Each row of a before or after table is a point. One or more steps were done to the points. Then noise was added and the rows were shuffled. The steps act on columns, c1 being the first. What was done? A step turns or swaps two columns, mirrors them in a line or flattens them onto one, adds a multiple of one to another, or multiplies or shifts one. Angles are multiples of 10 degrees, from the lower column toward the higher: turns from -170 to 170, lines from 10 to 170 but not 90. Use the fewest steps. Two steps may share a column if one is a turn and the other turns, adds or multiplies; they go together, in the order done. Otherwise the lowest column goes first.
In the rows, zero is written as 128.

Before (14 x 2):
[[130 110]
 [166 164]
 [144  87]
 [ 75 140]
 [129 126]
 [155 192]
 [ 75 121]
 [ 95 204]
 [ 82 123]
 [153 191]
 [147 160]
 [164 150]
 [ 96 158]
 [ 73  91]]
After (14 x 2):
[[109 187]
 [ 76 161]
 [145 111]
 [ 80 121]
 [107 189]
 [ 67 140]
 [131 126]
 [ 83 126]
 [137 165]
 [150 149]
 [124 158]
 [175  90]
 [ 37 206]
 [ 99  93]]
Steps: add -0.7 times c2 to c1

Before (14 x 6):
[[104 141 104 111 132 128]
 [133 114 145 145 101 106]
 [126 131 141 107 112 100]
 [132 139 118 118 107 121]
 [137 152  81 159 153 153]
 [135 131 136 109 110  91]
 [122 145  84 115 131 117]
 [136 127 129 113 112 100]
 [131 139 114 102 126 141]
 [119 136 100 132 124 136]
 [140 128 124 105  94 118]
 [115 117 125 112 118 120]
 [135 154  99 142 168 155]
 [113 180  97 144 142 154]]
After (14 x 6):
[[154 106 142 123 141 142]
 [142  97 178 158 173 124]
 [123 143 116 111  44 105]
 [129  84 147 116 138 137]
 [142 128 119 117  98 141]
 [115  81 151 164 200 110]
 [116 131 126 100  82 133]
 [129 140 135  96  77 140]
 [123 113 137 132 121 152]
 [115 124 128 112  24 144]
 [120 102 152 156 246 120]
 [140  99 134 138 114 124]
 [120 136 133  88  74 135]
 [121 115 135 118  66 133]]
Steps: multiply c1 by -1; swap c2 and c3; turn c4 and c6 by -70 degrees; multiply c5 by 3

Before (13 x 11):
[[105  88 157 133 126 156 153  46 110 108 117]
 [139 132  61 125 109 177 159 150 115  98 101]
 [159 123 125 158 115  85 101 159 159 116 156]
 [115 129 144 155  96 116  66 156 171  68 161]
 [171 132 128 127  83 181 135 155  95 116  94]
 [161 133  97 149 103 205 134 123 151 131  87]
 [149 154 105 143  93 203 145 147 106 120 147]
 [129 166 122 115  63  95  93 149 173 123 146]
 [101 124 170 153 131 174 211  87 132 123  98]
 [123  98 110 127  79 137  97 190 163 135 150]
 [133  97 166 148  77 150 203  70 152  85 119]
 [157 134 126 124  81 113 101 140 181 116 194]
 [112 115 137 191  71 140 149  79 116 115 133]]
After (13 x 11):
[[ 98 241  95 133 125 155 122  48  83 107 116]
 [134 187 156 128  80 137 151 190  52 135 150]
 [165  85 135 125  81 113 142 140  92 116 194]
 [156 103 152 149 103 205 103 124 115 130  86]
 [142  72 142 143  93 203  98 147 186 120 146]
 [167 126 136 159 114  84 141 159  94 116 156]
 [ 74 136  67 154 130 174  78  87 118 123  99]
 [141   7 145 114  63  96 157 149 146 123 147]
 [127 124 180 124 109 176  73 150 146  97 101]
 [165 134 121 127  83 180 107 155 161 116  95]
 [106 169 113 192  71 139 118  80 118 116 132]
 [107 196  67 148  77 149  73  70  62  84 120]
 [138 104 134 155  95 116 192 155  93  67 160]]
Steps: turn c1 and c7 by 20 degrees; turn c3 and c7 by 160 degrees; multiply c2 by 3; turn c2 and c9 by 150 degrees

Before (10 x 18):
[[129 100 114 155  66 109 107 202 132  73 149  52 113  67 107  85 132  82]
 [124 126 133 161  95 143 106 236  89  70 165  74  52  73 126 151 119 114]
 [160 124 113 110 188 133 123 155  73 126  91 180 185 196 171 131 139 141]
 [159 194 144 116 167 141 125 152  72 130 110 174 171 178  89 108 173 155]
 [ 89 149 135 126  94 167 120  35 132  59 218 115 165  69  90 101  72 163]
 [109 144 151 150 110  68  90 127 117 119 132  67 109  66 124 152 133  80]
 [140 121 129 133 138 126  78 175  90 120 140  87 106  19 147  99 141  33]
 [138 160 113  66 143 150  94 164  83 173  93 149 125 195 135 108 138 153]
 [ 92 119 173  90 153 106 169  47 154  89 227 131 148  68  80  78  66 126]
 [141 124 153 130 118 141 121 136  71 189 132 195 163 164 123 117 131 140]]
After (10 x 18):
[[139 163 146  66 144 152 179 131  85 201 116 147 122 197 130 121 158 153]
 [109 127 157 149 114  66 145 132 119 113  94  71 109  66 130 152 119  84]
 [ 93 137 147 124  90 168  58 130 132  19  78 121 164  78 132  68  63 167]
 [161 165 186 114 160 141 139 122  71 130 135 172 169 168 127 118 181 151]
 [129 126 131 162  99 145 105 130  91  40  83  75  54  77 127 138 112 114]
 [160 134 117 113 185 135 164 124  74 122 136 177 188 192 128 137 152 140]
 [125 123 104 156  63 110 118 128 135  42  97  56 114  66 127  75 114  80]
 [142 123 124 131 137 131 140 126  92 113  80  87 100  16 132  99 125  28]
 [145 108 142 133 117 141 133 128  74 220 116 194 161 161 125 116 139 133]
 [ 94  83 153  85 155 107  23 127 155  67 116 128 150  77 126  55  54 121]]
Steps: turn c2 and c3 by 50 degrees; add -0.3 times c11 to c16; turn c7 and c11 by 120 degrees; multiply c8 by 0; multiply c10 by 1.6; turn c14 and c17 by 10 degrees; multiply c15 by 0
